Rows are points. Examples show where two turns around zero, p and q, send a point. Write where each new point lands after one turn and then the other. Backwards means that the second turn is done in reverse. Each puzzle has new turns, and all numbers are rounded.

Turn p:
[-27  -4  -3] => [-25 -11   1]
[-25 -32  17] => [-23 -12  36]
[43 49 13] => [ 33  49 -30]
[  9   6 -15] => [ 10  -6 -14]
[ -1 -19 -12] => [  4 -21   7]
Turn q:
[ 2 23 28] => [15 27 18]
[ 33 -16 -18] => [ 15 -13 -36]
[ 12 -25  -2] => [ 13 -23 -10]
[-47  18  -7] => [-42   9  28]
Where do these land?
q, then p: [ 16  12 -13] => [  1  -8 -22]
p, then q backwards: [  9 -10 -19] => [  9 -21   3]
p, then q backwards: [ -5  -8 -21] => [  1 -21  -9]
p, then q: [-51  -3   5] => [-29 -16  39]
p, then q: [  9  16 -17] => [ -9  -3 -23]
q, then p: [21 -7 65] => [52 42 14]

Turn p:
[-38 -37  29 -10  -5  10  24   6] => [-38 -42  14   5  -9  26  15  -7]
[  9  15  -1  -1 -17 -17  32 -39] => [  8   4  -6 -17 -22 -22  17 -42]
[  7  30 -32 -39 -17  38 -12  20] => [  8  23 -42 -39   1  22   7  38]
[ -3   6 -21  40   7 -40  -9 -39] => [  0  27   1  25  16 -36 -14 -47]
[ -4 -29 -36 -18  22 -24  19 -14] => [ -4  -9 -22  24  25 -19  43 -13]
[ 16 -12  39 -19  -2  -2  24   4] => [ 11 -38  21 -12 -22  -2  15   4]
[ 16 -12  21  16 -26 -30   3   5] => [  5 -23   2  15 -28 -24 -23  -9]
[ 24  33  10 -20 -20 -35 -10  12] => [ 11  -1  -7 -26 -17 -47 -17  20]
[-10  43   8  34   9  28 -14  25] => [ -7  48  28  -5 -11  21 -25  23]
[-22  -6  -9 -20  18  37 -40   8] => [-10   3  -6 -14  45  36  -9  25]
[  5 -31 -10  37  32  35 -16  13] => [16 11 15 45 22 43 -6  9]
Turn q:
[ 13  -6  -1 -21   2   8  16  -3] => [  6  -2  -5 -16   7 -10  21   8]
[ 20 -21 -14  28  26  20   4 -26] => [ 30 -15   4  40   8  -3  27  -3]
[ 2 17 21 12 17  1 14 30] => [ -4  28  -3  11   4  -3 -13  34]
[-25   2  -7  -1  12  23   3  61] => [-11   4 -18  -4  29  38 -24  42]
[  3 -22  -7 -15   1 -80 -13 -19] => [-18 -41  23 -11 -10 -58 -32 -23]
[ 26 -21  -7   7 -79   7  -8  -2] => [  6 -29   9 -29 -67  31  18  -3]
[ 13  11  24 -15 -21  22 -23  11] => [ 15  24  17 -30 -10  23   0   2]
[ -5  52  -9  14  24  14  -3 -22] => [ 17  39 -30  25   9  -4  -6 -28]
[-48 -11  -1  -9  18 -16  10 -32] => [-42  -8   2  14  30 -14   8 -32]
Where do these land?
q, then p: [  8 -55  18   5 -14  10 -21  22] => [  2 -45  26   0 -16  34  -6  22]
p, then q: [  9  21 -17   8  29 -23 -28   6] => [ 10  20  -2  11   4 -27 -40   8]
q, then p: [ 11   6   0  19  22   8  32 -15] => [ -2  25   4  27 -24 -17   7  -5]
q, then p: [  5  15 -29 -16  21  24  30 -14] => [ 12  26 -14  22   3 -14  41  -3]
q, then p: [-26   2  -4  17  10  22 -23  -4] => [ 13  20  19   0  12  29  -5 -14]
p, then q: [  0  20 -12  -4  11   7  76  21] => [-44  16 -39 -11 -42   1  28  24]
q, then p: [-26 -21   7  -5  21  -8 -25 -14] => [ -1 -11  38   1  25   5  -2 -17]
q, then p: [  9 -10 -17  14 -29 -37 -16   2] => [ -3 -34 -26   3   5   3 -32 -14]
p, then q: [  9  22  54 -37 -70  -3 -25  -4] => [  6 -47  34 -78  13  13 -10 -24]

Turn p:
[-21 -14  11  63 -34  12   1 -15  31  20 -10] => [-12 -27  10  48 -34  -5  22 -42  22  15 -15]
[ 20  53  -6 -27   8   7 -20  -3 -37  10 -28] => [ 20  47  16 -34 -11  22 -37  17   3   9 -20]
[ -6 -14  -5   0  37 -30 -14  -6  -1  -1  -1] => [ 19  15 -15  21  28 -15 -14  -1  -4  -2  17]
[  6  48  17 -29   1 -33 -32 -20 -23  14  -3] => [ 19  58  32 -24 -11 -15 -26  -1  -4   5  16]
[-39 -36   2  29 -23  37  22 -13   9  16  33] => [-41 -47  -1  15   3  -1  25 -43 -18  25 -10]
[ 31 -50  18 -19  14  -6  11  21 -17 -13  -9] => [ 37 -29 -23  -5   7 -12  11  37 -31  -9   1]
[-20 -23  -2  11   7  32  13  -4  32 -20  -8] => [ -8 -44  -3  10  24   3   9 -13  24  -5 -15]
[ 26  18 -14 -20  11 -13 -57  20 -16  -1   8] => [ 22  23  -2 -15 -11  24 -41  18  -2   2  44]
[ 25  34  -8 -22 -21 -14 -18 -30  13  -1   6] => [ 11  33  12 -35 -18   4   4 -21  18 -17  19]
[-26   7  24  36 -17  39  33 -12   6 -31  15] => [-33 -34  43  17  10  16  26 -18  -4 -14 -31]
[ 35  -5 -16   0  33 -11  23  16  -7   8  10] => [ 10  20 -32   4  17  18  23  29 -12   1   4]
[  4  57  19 -31  -4 -13  -6  30   2   7   0] => [-13  34  33 -26 -11  -5 -10  42  19   9  13]
[-34 -27   7   4 -11  44  45  -2  27   7  -5] => [-30 -50  -4  -2  16 -13  29 -13  14  19 -38]
[  0 -48 -47   5  -1 -49  -2  18 -19 -15  -9] => [  0  -1 -65  25  -8 -19 -23   8 -24 -36  13]
Turn q:
[ 21 -21   5 -31 -33 -13 -42  12   7 -36 -15] => [ 30  -3 -11 -28 -14  12 -62  12 -10 -17  -9]
[-38  -5 -15 -14   8   5  -2 -33  -1 -23  -1] => [-20  39 -26 -15  14  -5   0 -16 -10 -15   1]
[ 14  74  41  44  36  -2  38  -2 -44  25  57] => [  5  12  62  40 -40   1  94   4 -19  15  34]
[ 27   9  36  49  33 -26  14 -10 -38  44  62] => [ 18 -18  52  53  -8   2  49 -21 -13   9  67]
[-15  -3  -3  -1  10 -16 -29  28   7   5 -26] => [ -5 -13   0  13  19 -11 -23  25 -19 -13 -19]
[ 23 -24  -5  -4  19  10  -9  32  35 -36  -6] => [ 25 -14 -11  -9  16  20 -12  25  31 -40 -16]
[  0   5 -21  -9 -11  10  -9 -34  39  -3 -39] => [ -7  27 -15  -6   3 -29 -30 -11  33   3 -32]
[-14 -12  31  14 -18  29  -3  -2  -1  -1  -3] => [-28   7  17   1  -4  35 -14  -5   7   6  -1]
[ -6  -8 -17  -2 -30  -9  -8  24  29  -7  17] => [-11 -22 -25 -11 -16  -5 -20  26  14  -9  15]
[ -8   3   3 -38  10   4  24  -7   3  26  -3] => [ -4   3  10 -31  26 -17  16  -1   2  26   0]
[  3  -4 -41 -10  -6  27  -6  -3 -17   9 -13] => [  9   8 -39   6  10   6  -1  -2  -1  32 -17]
[ -7 -14 -12   3 -17 -19  31  -7 -18  -5 -30] => [-11 -23 -13 -13  -5  -8   2 -39 -14   1 -23]
Where do these land?
q, then p: [ 21  18  37  -2  15  -6 -22  22 -16   2  21] => [  8 -16  28   2 -17  17  20  33 -28   9   5]
q, then p backwards: [ 13   3 -35  26  -1 -22 -13 -14  25  11  24] => [ -7 -25  -6  11  -2 -42 -18  12  32   4 -13]
q, then p backwards: [ -5 -48  -9 -17  42   4  -7  23  18  19   4] => [-10 -17  -4 -19  57  13   3   5  20 -33   9]
p, then q: [ -5  12   2   2 -20 -34  30   8 -15  20  -4] => [-22 -15  -2  -4 -30 -23   9   3 -29   1 -16]
p, then q: [ -4 -33   0  -3  43  37  31   2  -5  13   4] => [ 11 -18  -8  19  56  -1  25 -15   1  15 -20]
q, then p backwards: [  5  -9   4  29 -22  -1  14  29  -6 -26  19] => [ 24 -12 -15  20 -32  19  -5  19   7 -20   6]
p, then q: [ -7  14 -31  -2  29 -14   8  13  19 -24  11] => [ -7  18 -17  10  11   0  25  30  10 -33  -1]
p, then q: [-62 -28  19 -36 -55  41  -5 -48 -23 -27 -31] => [ 14  21  16 -33  38 -12 -82 -57 -41 -17  -5]
q, then p: [ 39  28  14  26   2 -23  -6   8  26   0 -22] => [ 28 -17  15  26 -37 -21  16  11  13 -24   7]
p, then q: [ 32   1  -4 -17   2  -4  13  -8   2  -5  22] => [ 14   4  -9 -28  -4   6  31   3   1   6   0]
q, then p: [-17  -6   4 -19  25  51   8  22  14  38  13] => [-18  -3  -9  11  38   2  13  32  21  51  -3]
p, then q: [ 25  24 -22  -3 -34 -17 -18   3 -15  -9 -22] => [  4  16 -16 -18 -45   7 -27  21   1   5 -12]
p, then q: [-62  -9  21 -31 -49   7   6 -56  -1  -7 -31] => [  2  18  27 -31  14 -45 -60 -49 -32 -26  -3]
p, then q: [ 26  32   0  47  24 -19 -39  -3 -23  -5  -7] => [ 10  23  21  43 -47  29   6  18  20  11  -7]

Turn p:
[ 33  21  -8  28  29   6  -4 -18 -10  20  14  10  -5   1] => [ 31  18   0  14  36  -4 -27   2  -3   7  20  20  -3  -8]
[ 11  14  19   3 -24  10  23 -29   8   8   3 -20   8  18] => [ 29  13   6  26 -23   4   9 -25  14  -7  10 -14   3 -12]
[ 32 -42 -12 -16  29  -8  28  27 -24   1  21  -3 -12  -3] => [ 20 -30 -14 -24  26 -16   9  37 -29  -4  10 -20  18 -27]
[ 31 -28   3  32 -19  14  18  10 -21 -10   4  32  -9 -25] => [ 14 -35 -14  19  -5  -8  -1  21 -13   6  -5  45  22 -29]
[-80 -40 -13 -19 -16  -3   0 -34   8   9  16 -14  51   1] => [-74  -4  -4   9 -12 -20  26 -53   7  18  23 -42  29  10]
[ 15   7 -11  31 -22 -30   7  19   4  19   5 -10 -11   7] => [ 24  10  -7  20  -4 -27   4  32  17  14 -12  -1   3  16]
[-22  13 -13 -19 -13  34 -46  27  -3  18 -22  21  14  14] => [-19   7   2 -37 -18  38  -5  -5   6  27  12  24   9  43]
[ 29  23  47 -10   5 -24  11  17   5  -7   6   0   2  14] => [ 35  -2  29  -9  -2  -7   2  11  18 -48  -5   0  -3   3]
[-82 -20 -14 -22 -18  43 -11 -10  58  15   1  40 -10 -32] => [-83 -30  14   1 -11  28  39 -26  22  52  24  17 -39   1]
[ 30 -15 -13 -14   6 -29 -15 -21  -2 -23   3   5 -21  16] => [ 21  -6 -18 -28   6 -32 -17 -14  -8  -2 -21  -6 -21 -13]
[ 32 -40 -13  24  -9  29 -14   8  59 -18   1 -14 -15  -9] => [ 12 -43 -49  11  14  28   1   3  42  21 -23  -1 -17 -19]
[ 31  19  -4  -9  45 -19  27 -25 -23  14 -54 -10 -18   6] => [ 30  55  28 -17  24   5 -12   7 -28   2 -28 -11   1 -43]
[ 14  24  25 -20 -12  -1 -77  27 -17  -6   5 -21 -20 -37] => [-12 -16   3 -21 -32  19 -77  33  10 -20  -1   2 -23  30]
[  7  32 -24 -17   4  -7  28  11 -12 -23   6  -5  -1  -8] => [  2  27 -19  -4  -5  -3  17  20 -26 -28   8   1 -17  -5]
[-84   6   8 -10   1   5  14 -15 -12 -15  10 -16  -6  25] => [-37   0  26  22  -9   1  30 -39 -39  -2   3 -33 -11  36]
[  3  27  22  39  16 -20   8   5 -19  -1 -19   6  53  12] => [  5  37  16  18  21  -6  -2  -6   9 -35 -13  22  49  18]
Turn q:
[  5 -39   4 -19  -9 -14 -22  24  -2  26 -15  -1  -4 -24] => [-21  -3  -8 -20 -27 -22  13  19   1  21 -27  15 -19 -19]
[ -9  28  -4 -26 -34  22   2 -14  21   2 -17 -26   3  -6] => [ 10  29   4   1 -20   2 -19 -26  23 -10 -31 -15  25  -2]
[ 21  29  -1 -10  10 -20 -14 -63 -43 -27 -19 -21 -13 -18] => [ 40 -42  -5   6   8 -14  13 -42 -11 -45  -9 -21   8 -39]
[-22 -43 -30 -20 -51  -7 -30   3  18 -28 -13  53 -10  36] => [  9   1 -45 -14 -43  17  -3   7 -26  -6 -35  20 -31  70]
[ 19  13 -49  65  23  10 -20 -57 -54   4 -17  -2  19  32] => [ 71 -21   5  47   2  39  32 -36 -48  15  35   2 -10 -26]
[ -3  14   8 -34  20 -11 -17  11 -27  18  54  -9  13   8] => [-17   3 -15 -50   9 -10 -11  -4 -26   9  36 -20  18 -23]
[ 12 -21  12  17   3  15  41   5  11  12  34  34 -18  35] => [-17  16  16 -10  11  13  25   5  14   0  48   8 -23  47]
[ 13  18 -26   4  19  14 -13  24 -28  -4  47  -7 -13 -34] => [  3   2 -15 -12  -6  16  -9  38  -1 -18  42 -14   6 -48]
[-18 -16   0 -13  23  -5  33  30  24   9  10 -27  -8  12] => [-41   8  -1  -8  23  13  18  18  22  23  -6 -13  24  11]
[  3  28   7  22  11 -16 -29  18  28   5  14 -13  14 -21] => [  5   8 -14  23  12 -31 -34  21   4  21  10 -13   7 -19]
[ 20 -30  26 -26  23   7 -14  18   5 -10  -9   6   7  13] => [ -5 -29  11 -39   9  -2  -8   9  11  24 -13   0 -23   9]
[-27  29   6 -25  -4   1  -3  15   0   8 -37  14   0  29] => [  6  32  11 -16  23   5 -10  -8 -26  -1 -43  -2   1  15]
[-29 -26  13  80   1  16 -22  -1   0   1 -19 -16   4 -17] => [-23 -13   7  76  -8  17 -15  -3  -7  25   0  14 -36 -21]
[-24 -14   9 -16   3   5  25 -15  27   0 -33  10  14 -27] => [-13  -1   2   6  11  -2  -4 -15  29  -4 -35  45  13   6]
[ 49  12  18 -31 -42 -24  64  15 -10 -34  34  12   8 -19] => [ -6 -17  39 -32 -26 -39   6  28  19 -57  28  -3  44  35]
[-10  18   5  34   5   6  19 -12  30  18 -15  -7 -16   2] => [  0  28   7  42  24  -2   9 -10  22   4  -1  -1  -5   4]
Where do these land?
q, then p backwards: [ -8 -16 -27  46 -26 -20 -11  -2 -19  -8  16 -17   9   5] => [-21  -3  -6  12 -36  30  26   0 -28  -3  22 -21 -10 -13]
p, then q: [-50 -17  33 -12  23  28  11  -8  28  31  -6   6  35  14] => [-41  -2  13   4  26  12 -21 -56  35  15  23  14  16   8]
p, then q: [ 17  -2  -3  22 -12 -27   8 -17 -16  -6  11  -5  11 -44] => [  3  -9 -23  34  -5 -19 -18  33 -25  -3  -4  12   4  -9]
p, then q: [-11  44  43 -15  -7  29  30   6  -9 -49 -11 -54 -17  -4] => [  4 -25  45  35 -33  46 -22  -3  10 -45  -7 -39 -20   1]
p, then q: [-35  33  -2  36 -33  23  57  11 -29 -20  37 -11 -21 -20] => [-19  -2  37  54 -19  25  19  29 -42 -29  48  -3 -13  16]
q, then p: [  2 -12  16 -46  -6 -19 -22  -7   1  32 -10  29  32  28] => [ 11  31  32 -51 -20 -33  -5 -13 -13  15  13  -6   0 -14]
p, then q backwards: [-13 -42 -10 -21  36 -15  17   6  13   2   2  19  -2  25] => [ 14  -4  18 -30  42 -29  10  -3 -19  14  -5 -14  -9  22]
q, then p backwards: [ -9 -10   9 -17  11 -19 -14   5  63  14  -9  39  22  27] => [  0   7 -48  34   2 -23 -50  11   4  10  -1  23  -9  30]
q, then p: [ 25  32  -9 -32   3  35   2  48  -5 -27 -10 -45 -13 -27] => [-25 -10 -11 -11 -24  60 -15  29  43 -35 -17 -21   5  -2]
p, then q: [ 15  38   6 -30   4  -6 -16  13   3  15 -21 -45 -42 -17] => [ -4  25  15  -9 -16   1 -23  19  12  -8 -27 -60 -26 -22]
q, then p: [ 24  -4  15  12  22 -18 -40  12 -12  13  -1  26   0   5] => [ 13 -14  15 -18   6 -27 -19  40 -21  13   2  -9 -11  -7]
p, then q backwards: [-18 -26  39  -4 -15  18  24   2  22  26 -42  19  11  18] => [ 19 -23  -9 -11   4  23  45  -9 -16  16 -32 -42  19   4]
q, then p: [ 19   6 -45  29  11 -19 -10 -27 -18   7  -9  26  14   8] => [ 41  -3 -21   6  11 -23  -2  20 -18   0  18  30  20 -29]
q, then p: [ 52 -11 -23   2   8   8 -16 -16   2   1  34  -6 -13   9] => [ 26 -19 -32   4 -10 -13  11  21  17   4  28 -28 -17 -19]
q, then p: [-10 -13 -41  27 -18   3 -19 -24 -23 -31  20  18 -25 -27] => [  4 -27 -63  22 -14  -3   7   7 -28  11  -6  31  -8  -1]
